Each row of a before or after table is a point. The points were changed in one or more steps. Then noise was added and the rows were shuffled. The steps act on columns, c1 being the first. What was done? A step turns or swaps two columns, mirrors them in a line or flattens them onto one, adds a multiple of one to another, or multiplies or shifts one. Angles are multiples of 10 degrees, from the lower column toward the higher: turns from -170 to 170, lines from 10 to 170 but not 90. Use the fewest steps. Two steps may share a column if one is a turn and the other turns, adds or multiplies; they go together, in the order done. Otherwise the lowest column goes first.

Before:
[[  8  46  -3]
 [ -9 -12  84]
 [-54  67 -14]
 [  9  20  49]
 [ 19  24  34]
 [-18 -38   5]
 [ 40  -3  56]
 [-15   1  -2]
 [ 37  17 -12]]
After:
[[-20 -22 -30]
 [ 38 -50  24]
 [ 20 -17  35]
 [-14   2  -2]
 [-10 -78  32]
 [  9  26  37]
 [-54  47  54]
 [ 37  21  10]
 [ 10 -31  41]]
Steps: turn c2 and c3 by 60 degrees

Before:
[[-19 -52  13  22   4  -3  21 -10]
 [ 18  -9 -18 -23  63  21  -2  16]
 [ 27  79  38 -68   3  11 -13   1]
 [-35  54   6 -37  44  -9 -37  19]
 [-24  -6  21  11  26  -9 -13  19]
 [  2  41  52  10  27  32   1  -1]
 [ 44  -8   0 -20  17 -23  21  18]
 [ 14  -8 -17 -14  27   2 -48   8]
 [ 12 -33 -37  12  56   4 -18  60]
 [-14  -6  -7 -35 -18  45  13  21]
 [-13  86 -38  19  53 -15 -45 -26]
 [-19  23 -63  -2   1 -16 -39  23]]
After (12 x 8):
[[ 31  75  43  -8  26  14 -26   0]
 [-36  55   7 -16  54 -12 -73  20]
 [ 11 -11 -18 -10  28   2 -98  10]
 [-19 -52  14   1  -4  -7  42 -12]
 [-14  -7  -8   0  -8  47  24  19]
 [-15  89 -38 -13  41 -18 -91 -25]
 [-21  -8  23  -5  19  -8 -22  17]
 [ 42  -7   3  -5  20 -25  37  16]
 [ 22  -3 -18 -22  62  21  -2  20]
 [ 14 -33 -38 -16  44   9 -36  63]
 [  1  40  49  -8  19  31   4   3]
 [-19  29 -63   1   9 -15 -81  24]]
Steps: flatten c4 and c5 onto the line at 110 degrees; multiply c7 by 2

Before:
[[-35  41  11 -37 -21  15  19 -33 -36  62 -43 -27]
 [-25  24 -42  29 -41 -34 -67  17  26  54   3 -28]
 [-33 -19  26 -21  25   8  26 -26  -3  23   0  49]
 [-28 -38  17 -27   9   0 -64 -46  29  48  41 -43]
 [-18 -37 -11 -20  37  36 -27  25 -71 -34  43  20]
 [ 47  36 -35 -34  20 -19   7  27   8 -15 -61  53]
 [ 32  52  37  17 -12   2   4 -36  -3   8 -46  26]
 [ 50 -32   6 -15 -13 -21 -16  20  -8 -20  32  47]
 [ -4 -55  28   1 -26  51   9 -50 -51   0 -39  27]
 [ 23 -29  32  45  22  57  22 -12 -42  66  32  37]]
After, 10 rows:
[[ 49 -39   4 -14  -2 -19 -14  17 -21 -22  20  45]
 [ 28 -28  32  46  43  58  22 -12  -6  63  30  38]
 [-19 -38 -13 -21  80  33 -25  26   2 -35  41  25]
 [ 31  51  36  22  -6   0   3 -34 -17   9 -54  24]
 [-26 -43  19 -31 -19   1 -63 -45  22  48  56 -42]
 [-34  45  11 -40  22  19  20 -32 -33  62 -74 -27]
 [-27  23 -38  24 -46 -37 -67  13 -26  51 -15 -28]
 [ 46  36 -36 -32  11 -23   9  26  17 -17 -44  52]
 [ -6 -56  27   2  35  51  12 -53 -47  -2 -69  26]
 [-31 -19  25 -19  14   8  29 -31  20  30  16  47]]
Steps: turn c5 and c9 by 60 degrees; add 0.7 times c9 to c11

Before, 11 rows:
[[-12 -21  -6  54 -48  26 -66   5  -9   5  26 -19 -30 -12  58 -10  35   4
  -54  49]
 [-25 -67 -66 -40  16 -24  59 -30 -13 -23  -6  55 -24 -81 -51 -26 -28  -8
   72   7]
 [ 13 -26  34 -33  56 -28 -18 -29   2 -34 -47 -18  -1  20 -11  -5  37 -20
   21   6]
 [-49  40  33  57 -35  31 -35 -22   0  32  30 -15 -37  -4  48  -2   3 -24
  -27  -3]
 [ 11   8  -4  12 -45  26 -16  45 -48  70  16 -57 -10 -18  46  -9  43  11
  -27  28]
 [-49 -28  -5 -40  19 -57  -2 -21  54 -51   7 -29  10  34 -16  -4  19 -32
   25  -4]
 [  5 -10 -18   7  25 -33  23 -20  40 -43 -39 -18  28 -10   8  38  28 -20
   38  32]
 [ 33  35  -3 -25  14 -46 -67 -19  12   2  -9 -26  44   6  -6  11  31 -18
  -15  28]
 [ 48 -16 -68  25 -54  13  21 -13 -68  21  -6 -47 -22 -72  -3 -84   6  43
  -19 -63]
 [ -4   0  -8   0  32 -15 -19 -15   5 -47  12 -28   0   6 -63  39  52 -39
   33  47]
 [-25 -59 -33 -15  -3 -27  24 -55 -13 -44 -23  19  12  36 -51   5 -55 -54
   63   4]]
After:
[[-25 -58 -30 -12  -3 -29  20 -53 -15 -43 -22  15  16  36 -52   3 -54 -13
   65   4]
 [ 48 -16 -66  27 -54  12  21 -15 -67  22  -7 -45 -28 -72  -4 -83   5  85
  -20 -62]
 [  2  -9 -17   5  26 -33  21 -21  39 -42 -40 -17  38 -13   8  36  28  17
   42  32]
 [ 35  36  -2 -25  14 -43 -66 -18  11  -2 -10 -25  57   4 -10  12  30  19
  -16  27]
 [  8   7  -7   9 -44  28 -15  43 -46  71  15 -57 -12 -17  47 -11  44  48
  -25  29]
 [-49 -26  -6 -42  20 -56  -6 -25  53 -51   5 -28  12  34 -18  -4  18   5
   26  -4]
 [ 10 -23  34 -32  58 -26 -16 -29   3 -32 -49 -15  -1  23  -9  -3  36  17
   20   7]
 [-28 -65 -66 -41  16 -25  58 -28 -11 -25  -6  56 -33 -81 -52 -26 -26  31
   70   8]
 [-14 -19  -9  53 -47  31 -62   8 -10   7  23 -19 -36 -13  58 -11  35  45
  -57  48]
 [-49  41  35  61 -34  32 -37 -19   3  33  29 -10 -50  -5  48  -2  -1  17
  -29  -1]
 [ -4   0 -12   1  33 -16 -18 -13   3 -45  15 -29  -2   7 -61  40  55   1
   35  44]]
Steps: multiply c13 by 1.3; shift c18 by 40
